Each row is a point. A path goes straight from each point to the next, and from the last back to the first. The post is the endless flat space through its rows: a point in 2 columns, a line in 3, a plane in 4, and so on, so that a path can go around it. How many times does the path go around the post? Going back the other way cancels.
In the rows, 128 means zero.

Post (1 x 2)
[[139 117]]
Path (6 x 2)
[[176 123]
 [123 153]
 [110 146]
 [139 136]
 [155 108]
 [178  73]]
Times around: 0

Post (3 x 4)
[[152 157 105 114]
 [103 117 144 146]
 [108 154 109 146]]
Path (23 x 4)
[[105 136 182 149]
 [ 75 124 141 145]
 [124 105 110 109]
 [107 123 114 168]
 [ 97 123 151 174]
 [107 155  87 186]
 [141 149 138 160]
 [117 135 156 146]
 [127 161 112 111]
 [128 115  97  91]
 [ 65 112 143 125]
 [ 82 129 167 159]
 [ 98 114 176 120]
 [127 155 137 145]
 [128 153 121 145]
 [126 173 131 121]
 [122 146 116 105]
 [147  95 114  94]
 [148 172  75 138]
 [ 92 107 173 206]
 [139 171 116 129]
 [165 190  96 159]
 [138 162 119 158]]
Times around: 2

Post (8 x 9)
[[150 137 126 125 140 117 154 126 149]
 [164 115 156 161  86 153  94 142 125]
 [ 98 118 150 117 132 128 154 130 118]
 [127 104 148 116 148 123 152 137 151]
 [146  94 112  87 131 131 165 169 103]
 [122 124 149 138  88 182 102 148 122]
 [117 132  93  97 154  67  87 117 145]
 [144 119 134 114 100 143 156 122 141]]
Path (23 x 9)
[[209  65 107  79 117 120 144 148 125]
 [121 102 151 136 140 140 120 128 137]
 [114 123  92 126 186  73 153 138 142]
 [ 82 160 119 108 152 101 105 106 199]
 [190 118  98  85 133 137 166 172 143]
 [146 114 144 145 118 148 146 174 160]
 [171 117 105 125  88 144 129 144 137]
 [135 166 155 160 140 129 127 125 159]
 [178 120 132 112 138 168 106 171 150]
 [117 125 146 131 161  80 136  81 148]
 [125 101 146 167 131 166 143 153 123]
 [136 118 132 136 114 144 165 169 116]
 [149 150 182 148 153 135 154 163 146]
 [121 125 122  69 149 163  83 164 132]
 [160  86 133 112 206  76 151 116 189]
 [113 149 128 179 135 129 111 132 111]
 [209 114 151 156  89 117 169 133 190]
 [185 110 161 134  90 125 137 143 145]
 [ 47 138 144 117 182  75  73 115  86]
 [ 97 101 164 133 101 134 145  93 126]
 [ 99 136 123 125  87 118 128  94 135]
 [114 121 122  92  99  77 153 123 122]
 [ 98 131 160  97 123 129 121 125 127]]
Times around: 4

Post (11 x 12)
[[ 75  90 111 113 130 110 134 152 144 123 144 162]
 [169 148 122 164 151 156 169 118 144 135 137 109]
 [ 93  93 114  77 132 104 165 115 148 131 134 145]
 [133 146 130 125 170 130 156 171 140 135 127 113]
 [ 76  86  98  73  99 115 139 134 114 135 168 142]
 [127 175 126 153 167 139 158 118 150 106 148 116]
 [154 170 156 159 174 153 127 115 131 123 127 139]
 [ 88 115  65  89 101  99 109 114 120 149 132 141]
 [150 145 143 121  21  78  92  96 117 155 128 156]
 [142 140 138 151 121 164 144 139 131 100 111 104]
 [149 149 128 115 140 164 139 136 161 149 137 135]]
Path (29 x 12)
[[133 140 115 153 144 185 142 156 135 108 138 122]
 [ 88 134  73 143 118 140 116 171 139 137 143 166]
 [170 144 154 134 100 198 135 131  94  94 118  99]
 [179 163 119 147 112 180 142 135 109 132 119 117]
 [ 91 130 119 122 162 129 158 103 153 117  79 150]
 [ 98 157 121 142 169 111  92 116 157 136 119 138]
 [143 117 122 139 166 153 110 162 113 144 112 118]
 [ 93 138 166  98  94  94  71 133 112 142 135 164]
 [ 96 139 112 103  45 107 116 135 138 158 123 148]
 [ 55 118 103 121 139 183 106 155 119  64  98 147]
 [138 151  94  85 183 121 154 151 148 134 140 126]
 [135 116 153 111 146 159 128 151 133 107 155 125]
 [ 91 122 127 140 122  97  83  88 126  94 127 165]
 [ 78  97 167 151 107  84 149 159 137  65 139 173]
 [145 176 144 100 184 136 165  89 156 148 147 187]
 [120 137  87 141  91 174  84 170 101 130  98 121]
 [152 176  97  79 152 167 102 125 137 162 122 153]
 [122 131 147 123 135 109 129 150 129  94 109 132]
 [111 124 115 132 170 101 119  82 155 123 139 150]
 [ 98  93 146 135 146 179 158 142 178 121 178 135]
 [108  90 162 146 108  94 132  86  98  80 162 126]
 [118  98  64  82  85 140 131 141 166 151 131 133]
 [127 117 112 139 165 138 142 141 152 127 137 137]
 [ 97  96 122  92  77 126  95 152  85 126 157 111]
 [159 121 170 149 148 182 126 152 117 127  93 123]
 [110 198 132 113  52  84 104 126 121 137 136 140]
 [ 33 126 140 115 126 109  90 156 104 122 155 169]
 [122 124 140 154 130 160 131 148 160 108 161 127]
 [117 116 109 116 164 194 184 138 156 102 178 104]]
Times around: 0
